Each wall is flat, endless, passes through zero and stands at right angles to its row. A trip goes straight from one point to another. Which walls does it cross, in order?
(in the rows, 128 means zero)

Walls:
(1): [112  93]
(2): [79 65]
(3): [140 179]
(4): [167 172]
(5): [107 169]
(6): [ 49 122]
(7): [ 87 141]
Trips:
[ 95 146] to [ 69 153] => 1
[110 138] to [145 171] => 2, 4, 6, 7
[106 187] to [ 50 122] => 4, 2, 1, 3

Walls:
(1): [140 143 162 133 151 164 147 181  89 117  94]
(2): [ 90 119 125 177 164 155 115 148  99 111 141]
(3): [107  96 112 111 132 106 133 131  85 149 137]
(4): [123 123 107 122  81 121  99 185 116 136 153]
(5): [178 104 131 134 144 143 109 134 185 166  93]
Trips:
[ 61 125  54 155 108  84 157 164 138 103 113] to [ 86  93 153 165 136  85  75 127 118 179 121] => 5
[218  57 120 164 154  95 182  48 120 181 142] to [100 126 163 105 126 140  94  91 165 116  81] => 3
[ 83 193 120 132 155 142 142 117 123 132 104] to [107  98 133  65 143  97 135  96  88 177  91] => 3, 2, 1
[111  88 113 152 133  82 137 132 103  57 173] to [120  89 201 122  66 146  79 108 134 162 115] => 2, 5, 3
[112  75 153 129 129 142 140 197 114 149 132] to [127 186 150 134 123 160 148 139 164 104 119] => 3, 4, 2
[169 127 111 116 126 113 124 115 156 134  95] to [134 136 155 105 113 133 115 139 130 127 153] => 4, 1, 5
[152  81 155 142 153 137 102 145  82 133 123] to [116 139 112 165 148 119 108 158 110 133 115] => 5
